Each row is a point. The window is the flat piece filled in between its corners: a triangle in 3 columns, a solid with four corners in 4, and so on. A path goes straight from each point to the next, and from the last back to the first. After which points does the path pass through the window?

Window (3 x 3):
[[ 3.9 -4.6 -1.8]
 [-0.6  4.5 -0.3]
 [-0.2  0.3  0.8]]
Path:
(1): [2.7 1.6 3.6]
(2): [-0.6 -0.3 -0.2]
(3): [-2.0 -0.6 -2.1]
(4): [ 2.8  1.5 -0.2]
(5): [3.2 1.5 3.0]
(6): [ 0.8 -1.3 -3.2]
(7): [-0.6  1.0 -2.4]
(8): [3.0 3.7 0.2]
(9): [ 2.3  1.2 -0.2]
(10): [-1.9  1.3 -2.0]
(11): [-5.5  5.2 -1.7]
(12): [-0.5  5.0  2.1]
(13): [ 3.9 -2.3 -0.6]
(14): [ 0.7 -4.6 -2.0]
(15): [ 2.7 -6.2 -2.5]
(16): [ 5.6 -4.3  0.5]
Through the window after points: 1, 3, 5, 9, 13

Window (4 x 4):
[[-0.6  3.8  6.4  0.5]
 [ 5.8  0.1  0.3  2.6]
 [-4.1 -1.0 -1.3 -0.9]
 [-2.2  1.8 -2.0  1.1]]
Path:
(1): [ 7.2  4.4  0.7 -0.6]
(2): [ 1.8  3.7 -2.0 -1.7]
(3): [-2.0  0.9  2.2  2.3]
(4): [ 3.8 -1.0  0.6  4.3]
(5): [ 3.2  1.7 -0.4  0.7]
(6): [ 5.1  0.0  0.7 -1.8]
(7): [3.6 1.0 2.3 3.9]
(8): [-1.2 -1.4  0.3  3.8]
(9): [ 3.7  2.8 -0.8  0.3]
(10): [ 0.5 -0.4 -3.1 -1.6]
(11): [ 0.8 -0.7  0.0  4.0]
(12): [-5.5 -0.7  0.1  3.3]
(13): [-3.3  1.2 -1.9 -3.0]
(14): [ 3.7  2.3 -0.7  0.6]
(15): [ 0.7 -0.6  2.7  3.4]
(16): [5.2 0.5 2.1 5.8]
Through the window after points: 2, 4, 8, 14

Window (6 x 6):
[[-7.0 -0.3 -3.2  0.5 -1.8 -2.9]
 [ 1.2  5.7 -0.4  0.0 -2.1  4.5]
 [-2.8 -0.5  1.1 -1.8 -2.9 -0.4]
 [ 4.0  2.0  0.7  2.2  8.5  0.2]
 [-0.8 -3.8 -2.2 -7.0  1.3 -0.6]
 [-3.4  3.6  1.0 -1.9  0.8  1.4]]
Path:
(1): [-0.2  1.3 -0.6 -3.2  0.6 -1.8]
(2): [-3.0 -3.1  0.8 -1.1 -0.7  2.6]
(3): [-2.0  1.1  1.7  0.0 -2.1  4.7]
(4): [ 0.3  5.1 -1.6 -1.9 -0.5 -0.5]
(5): [-0.1  5.7  3.0 -3.3 -1.2 -3.4]
(6): [-5.5 -0.1 -1.8 -0.3  1.2  3.6]
(7): [ 0.7 -0.6 -0.5  2.4  4.9  2.4]
(8): [ 1.1  2.9  0.2  0.0  4.9 -2.2]
(9): [-1.8 -0.9 -1.4 -4.1  0.4 -3.2]
(10): [-1.8 -1.9 -0.5 -3.2  0.1  3.7]
(11): [-2.3  0.5 -0.2  0.4 -1.0  6.5]
(12): [-0.8  5.5  0.3 -2.4  0.7 -1.0]
Through the window after points: 1, 3, 5, 7, 9, 11

Window (8 x 8):
[[-5.1  2.3  1.4  2.9 -1.3 -2.9 -1.2  2.5]
 [ 2.0  0.0 -6.5  1.8 -0.1 -3.0 -2.7  0.8]
 [ 5.1 -0.9 -5.2  0.6  1.0  4.7  1.8  2.0]
 [ 3.5 -3.2  0.7 -0.7 -3.9  0.9  0.8 -1.1]
 [-0.2  0.2  6.5 -0.6  0.1 -3.4  0.8 -0.7]
 [ 0.1  2.6 -0.5 -4.1 -2.6  0.6  3.4  2.1]
 [-3.2  0.7 -3.5  3.8  1.4 -2.1  1.7 -1.1]
 [ 2.2 -2.1 -8.0 -1.3  0.8  2.9 -3.5 -0.3]]
Path:
(1): [-0.8 -3.5  0.2 -3.1  0.9  0.1  1.9  1.3]
(2): [-0.3  4.0 -0.1  4.5 -4.0 -0.5 -1.5 -0.3]
(3): [ 4.0  6.1 -0.5  0.2 -0.4 -0.2 -2.8  0.3]
(4): [-2.0 -4.0 -1.9  0.2 -0.1  1.2  2.0  0.8]
(5): [ 0.3 -1.5 -4.5  1.0  0.1 -1.0  2.9  2.9]
(6): [ 1.4  2.6 -1.8  1.0  0.4  0.8 -2.6 -0.4]
(7): [ 4.5  2.8 -1.3  2.5  2.6  0.7 -4.7 -1.0]
(8): [-7.1 -2.0 -7.1 -1.4 -1.8 -2.1  5.5  2.0]
Through the window after points: none
